Each row of a before or after table is a point. One or more steps were done to the points. Then noise was added and the rows were shuffled. The steps act on columns, c1 being the first. Write out the steps. A step turns or swaps two columns, mirrors them in a line or flattens them onto one, adds a multiple of one to another, or multiplies or shifts one. Angles are multiples of 10 degrees, from the lower column toward the higher: turns from -170 to 170, lines from 10 to 170 but not 90. Use the fewest steps. Two steps may share a column if one is a turn and the other turns, adds or multiplies; they go together, in the order done. Otherwise the lowest column goes first.

Before (12 x 3)
[[-0.2 -0.2  0.8]
 [-0.6  2.3 -1.2]
 [ 2.3  1.3  6.6]
 [ 2.9 -0.7  2.2]
 [-1.6 -1.0 -2.3]
 [-2.8 -1.1 -3.3]
 [-0.1 -0.2 -3.1]
 [-2.1  2.6 -2.4]
 [-3.0 -2.3 -2.0]
 [-2.8 -3.6  2.2]
 [-0.8  2.4  1.3]
 [ 1.1 -0.6  2.3]]
After (12 x 3)
[[ 2.5  0.7 -3.7]
 [-1.1 -2.8  6.7]
 [ 0.0  0.3  2.6]
 [-1.3  3.3 -9.7]
 [-3.5  2.8  6.5]
 [-2.0  2.7 -6.1]
 [ 2.1  0.8  3.9]
 [ 1.3 -2.1 19.7]
 [ 2.6  1.9 -7.1]
 [-0.3  0.3 -9.6]
 [-0.5 -0.7  7.0]
 [-0.9  1.6 -6.6]]
Steps: turn c1 and c2 by -90 degrees; multiply c3 by 3

Before (12 x 6)
[[-1.3 -4.0  4.8  0.7 -3.8  5.0]
 [-4.5 -3.7  4.0 -8.7 -3.4 -3.0]
 [-6.8 -3.4 -6.8 -6.7  4.8 -3.2]
 [-3.6  6.0  2.0 -2.7  0.6  8.2]
 [ 4.3 -1.4 -5.4 -1.7  1.9  1.4]
 [ 2.3  7.7 -4.6 -3.6  2.1  3.4]
 [ 1.2 -3.9  1.6 -2.8 -6.7  7.5]
 [-3.4  2.7  1.3  1.7  1.9  8.4]
 [-3.4 -3.3 -4.0  1.4 -2.4 -0.6]
 [-5.3  3.2 -4.7 -0.3  2.7 -4.1]
 [-3.8 -3.6  0.9  0.6  1.4 -1.8]
 [ 1.2  4.9 -4.0 -3.6  3.0  0.4]]
After (12 x 6)
[[-2.8  6.6  0.8 -3.6  0.5  8.3]
 [-4.9 -0.8 -3.0 -4.5  2.5 -4.0]
 [-5.2 -0.3 10.1 -1.5 -3.5 -3.3]
 [ 1.4  1.0 -1.0 -7.1  3.2  0.1]
 [ 2.5  2.5 -2.6 -8.4  2.1  3.5]
 [ 0.8 -2.2  4.4  0.9 -6.9  7.7]
 [-3.2  2.6 -2.3  0.3  2.5  8.6]
 [ 4.4 -4.2 -0.8 -3.1  2.5  0.9]
 [-3.9 -1.2  1.2  2.5  2.0 -1.6]
 [-1.2  0.2  3.4  4.2 -3.8  4.7]
 [-3.4 -5.4 -1.5  0.5 -2.2 -0.7]
 [-7.0 -6.6  3.1 -6.7  4.6 -2.6]]
Steps: turn c2 and c3 by -40 degrees; turn c3 and c4 by 50 degrees

Before (8 x 9)
[[-1.1  0.9  0.9  7.3  6.5 -7.4  0.5 -1.4 -1.5]
 [-6.3  2.8  1.0 -0.1 -2.3 -2.8  2.3  3.4  4.5]
 [-3.1 -1.9  0.0  3.9  2.9 -6.4 -1.9 -2.4 -4.7]
 [-1.0  3.1  1.4  1.5 -0.2  1.7  0.2  1.9  1.5]
 [ 5.3  3.4 -2.1 -4.0  4.4  1.0  9.6  8.1 -1.1]
 [ 2.0 -2.4  2.0  8.3 -5.5 -6.6  8.9 -1.7  3.1]
 [ 4.9  7.7 -3.7 -0.9  2.1 -8.9 -3.1  0.6 -0.1]
 [-3.2  6.9 -1.0 -3.6 -0.4  1.0  3.2 -2.7 -0.7]]
After (8 x 9)
[[ 0.4  2.7 -0.9  0.3  2.2 -3.7  2.4  4.2 -7.0]
 [ 0.6  2.1 -0.9 -1.0  7.2 -8.4 -4.9 -0.1  5.7]
 [ 1.8  4.5 -3.1 -3.7  5.1  1.3  1.6 -2.2 -2.7]
 [-1.1  1.4  0.9  1.5  3.0  1.3  1.1  1.8 -1.9]
 [-1.8 -4.0 -8.0 -4.2  6.6  1.5  6.2  6.1  5.1]
 [ 4.0 -4.2  0.6  7.4  3.4 -6.6  1.0 -3.8  1.1]
 [-1.8  3.5 -4.2  8.4 -5.3 -7.2  8.0  0.1  1.7]
 [ 7.2 -2.8  1.5  3.4 -0.6 -4.4 -1.4 -3.2  1.0]]
Steps: turn c6 and c9 by 20 degrees; turn c1 and c9 by 120 degrees; turn c5 and c8 by -20 degrees; turn c2 and c5 by 60 degrees; turn c3 and c7 by 40 degrees

Before (14 x 14)
[[ 5.0 -2.0 -4.6  1.9  4.7 -1.2 -1.8  2.7 -1.4  2.1 -2.5 -0.3  1.6 -2.6]
 [ 0.1  1.1 -5.5 -3.0  3.7  1.6  2.1  2.2 -2.1 -4.4  2.2  1.3  0.1 -1.1]
 [-1.7  0.3 -1.0  0.9  2.6  1.8 -2.2  4.4 -0.6 -2.6  5.5  1.6  4.7  1.9]
 [ 1.5 -0.4 -0.5 -6.8 -2.9 -1.8  3.3  6.5  2.4 -0.5  5.8  4.4  0.9 -2.9]
 [ 6.1  1.4  4.6  3.9 -0.1  1.3 -4.5  2.3 -6.2  3.7  8.5 -4.8 -5.4 -5.1]
 [ 7.7 -0.5 -6.9 -1.4 -0.4  3.4 -5.6  3.2 -1.4 -0.7  3.3  4.4 -4.6  0.5]
 [ 1.9 -2.5 -4.2 -2.0  3.1 -1.9 -6.0  5.0 -3.0  5.7  6.1 -4.3 -4.0 -1.4]
 [ 0.4 -0.2  1.8 -2.1  4.8  1.2 -4.5 -5.6  0.3 -4.6  2.1  0.3  3.7 -4.1]
 [ 3.5  9.2  2.6 -5.7 -1.2  0.3 -3.7 -0.9  2.9 -1.8 -0.8 -0.3 -5.4 -6.3]
 [ 4.1  1.4 -0.1  1.8 -0.4 -5.4  0.2  1.2 -3.8  4.3  7.5  1.4 -2.0 -0.2]
 [ 4.7 -2.2 -4.3 -2.4 -2.1  0.3  0.7  5.0  1.1  1.0  2.5 -2.0 -5.6  1.9]
 [ 4.2  5.0 -1.4  0.2 -2.7 -1.3 -7.1 -1.0 -4.0 -5.4  5.9 -2.8 -1.8 -4.7]
 [-0.6 -3.3  1.2  2.4  2.0 -0.4  0.2 -0.2  2.0  3.2  1.1  2.4 -5.0 -8.8]
 [ 2.8 -4.0 -5.3  0.3  6.9  4.1 -3.8 -1.8  7.4  5.0  5.1 -5.8 -0.3 -4.4]]
After (14 x 14)
[[-6.5 -0.5 -0.2 -6.7 -3.4  3.6  3.3 -0.3  2.6 -0.6 11.5  3.1  1.0 -2.9]
 [-4.0  0.5  2.3  1.0  0.0  0.9 -2.1  2.4 -0.5 -2.5 11.0  0.6  4.7  1.9]
 [ 5.3 -0.3  0.4 -2.3  0.2 -1.7 -4.4 -1.3  0.4 -4.6  4.2  1.2  3.7 -4.0]
 [-5.3 -2.5 -1.3 -2.0  8.7  1.3 -6.0 -0.9 -3.0  5.7 12.1 -6.1 -4.2 -1.4]
 [-4.5 -0.4  7.2 -1.2 -1.2  5.2 -5.8 -6.8 -1.4 -0.7  6.6 -1.1 -4.7  0.5]
 [-3.5  1.4 -2.2  4.0  3.7 -6.5 -4.4 -5.7 -6.1  3.7 16.8 -0.7 -5.4 -5.1]
 [ 0.4 -3.4 -0.1  2.4  5.3  0.7  0.1  0.4  1.9  3.2  2.2  2.5 -5.0 -8.8]
 [-5.6 -2.3  1.4 -2.5 -0.9  1.6  0.8 -3.9  1.1  1.1  5.2 -4.3 -5.5  2.0]
 [-2.3  1.1  3.9 -3.2 -0.7  3.6  2.4  0.4 -2.2 -4.5  4.4 -2.7  0.1 -1.0]
 [-2.0  1.5 -4.2  1.7  3.9  3.4  0.2 -3.8 -3.7  4.2 14.9  0.9 -1.9 -0.1]
 [ 1.4 -4.0  3.8  0.5 12.0 -1.7 -3.8 -3.1  7.4  5.0 10.2 -7.8 -0.4 -4.5]
 [-3.7 -2.2  0.6  2.0  6.7  3.5 -1.8 -4.7 -1.3  1.9 -5.1 -3.2  1.5 -2.6]
 [ 0.4  5.0 -1.4  0.3 -8.2 -0.1 -6.9 -4.4 -4.1 -5.5 11.8 -3.1 -1.7 -4.6]
 [ 0.2  9.1 -1.0 -5.7 -2.9 -1.9 -3.7 -3.7  2.8 -1.8 -1.8  1.6 -5.4 -6.2]]
Steps: mirror c1 and c8 in the line at 130 degrees; turn c3 and c12 by 40 degrees; turn c3 and c6 by -120 degrees; add 1 times c10 to c5; multiply c11 by 2

Before (11 x 20)
[[  0.1   0.1  -3.6   0.6  -4.0   5.2   4.4   5.2   2.8  -7.9  -1.7  -4.4
    3.2   4.9   2.1  -1.7   4.5   2.3   1.0   1.3]
 [ -5.9  -0.3   0.7   3.9  -1.6   1.0  -2.9   8.4   0.6  -2.1  -1.2  10.9
    2.1  -0.5   5.0  -5.3  -0.1   1.6  -3.8   2.3]
 [  2.7   8.2  -4.5  -2.8   0.6   9.6   2.9  -2.9   1.9  -0.9  -0.9  -3.8
    8.0   1.6  -2.1   1.4  -1.3  -4.3   2.5   1.2]
 [ -4.2  -1.2  10.4   6.1  -3.8   4.4   1.1  13.5   6.3   2.2  -0.2   5.5
    1.1   0.5  -5.7  -0.2  -2.4   1.3  -2.6  -0.9]
 [ -1.9  -0.4  -0.4  -1.3  -3.2   5.2   5.3  -4.1  -2.2 -13.5  -0.2  -1.4
    0.0  -0.7  -0.6  -2.2   7.3  -1.8  -0.8   2.5]
 [  0.0   2.7  -3.8   3.1   3.5  -0.7   2.8  -5.8  -1.2  -0.2   0.7  -6.3
   -0.7   2.5   4.5   2.0   6.7   3.0  -3.6   0.5]
 [ -3.1   4.4  -2.0  -1.3  -4.0  -1.2   2.9  -6.1  -0.3   1.6  -1.1  -5.0
    5.7   5.1   4.8   1.9  -2.2  -1.7  -2.5  -1.5]
 [ -5.1   5.1   2.2   2.7  -0.3  -0.4   3.4  -3.3   1.6  -8.7  -7.8  -7.1
    1.0   0.6  -6.5   1.6  -3.5  -3.2  -2.6  -4.6]
 [ -5.1   3.2   0.8  -3.7   4.0  -2.0   4.0   0.3   0.5   1.6  -0.1  -7.0
    2.3   2.3   2.1 -13.2   2.2  -4.7   2.6   2.2]
 [  2.8  -1.5  -3.1  -3.6  -0.5  -2.5  -8.5  -5.0   0.5   1.8  -2.3  11.5
   -0.5   1.3   4.3   2.1  -2.4   3.2  -3.2   0.0]
 [  2.2   0.8  -2.0   1.9  -4.4   2.0  -3.9  -3.8  -0.6   1.1  -3.0  -4.0
    7.4   0.7   3.8  -6.0   4.3   3.2  -3.2  -1.2]]
After (11 x 20)
[[ -5.9  -2.3   0.3   3.4  -1.8   1.6  -2.9   9.0   0.7  -2.1  -1.6  11.1
   -1.6  -0.6  -1.0  -5.3  -1.4   5.5  -3.5   2.2]
 [ -0.1   2.8  -3.2   2.7   4.5  -0.3   3.1  -5.4  -1.6  -0.2   1.0  -6.4
    5.2   2.2  -2.4   2.2  -4.2   4.8  -3.9   0.5]
 [ -4.4   3.6   3.1   2.7  -0.6  -1.1   3.2  -3.1   1.8  -8.7  -7.6  -7.3
   -5.3  -0.1   2.2   1.6  -1.8  -7.0  -2.1  -4.7]
 [  2.2  -4.3  -1.6   2.2  -4.2   2.1  -3.6  -3.8  -0.6   1.3  -2.9  -4.2
    0.3   1.2  -2.1  -6.0  -7.7   4.4  -2.9  -0.7]
 [  3.0  -0.7  -3.8  -3.4  -0.7  -3.0  -8.8  -5.1   1.1   1.6  -2.4  11.3
   -1.7   1.3  -2.5   1.9   2.4   5.0  -3.3  -0.1]
 [ -0.2  -1.6  -3.5   0.9  -3.4   5.0   4.8   5.8   2.8  -7.3  -1.2  -4.7
    1.9   5.0  -3.0  -1.5  -4.1   2.5   1.0   1.3]
 [ -2.8  -0.1  -2.1  -1.6  -4.0  -1.6   2.7  -6.1  -0.5   2.3  -1.2  -5.2
   -5.4   5.3   2.2   2.7  -5.4   4.3  -2.4  -1.5]
 [ -4.9  -1.2  10.4   5.9  -4.0   4.1   0.4  13.6   6.2   1.9  -0.5   5.1
   -2.5   0.9  -2.2  -0.2   1.2  -5.9  -2.8  -0.7]
 [  2.7   1.1  -4.4  -2.7   0.3   9.7   2.9  -3.1   1.9  -1.1  -0.5  -3.9
   -6.8   1.4   4.1   0.4  -9.7  -3.4   2.4   1.9]
 [ -2.5  -0.5  -0.6  -1.6  -2.9   5.8   5.4  -3.9  -2.1 -13.5   0.3  -1.3
    6.9  -1.0   2.3  -2.3  -3.8  -0.7  -1.2   2.8]
 [ -5.0   1.5   0.8  -4.0   3.8  -2.5   3.7  -0.3   0.7   1.7   0.1  -6.6
   -0.1   2.1   5.1 -12.9  -3.9   1.4   1.8   2.2]]
Steps: turn c2 and c13 by 40 degrees; turn c13 and c17 by -120 degrees; turn c15 and c18 by 80 degrees
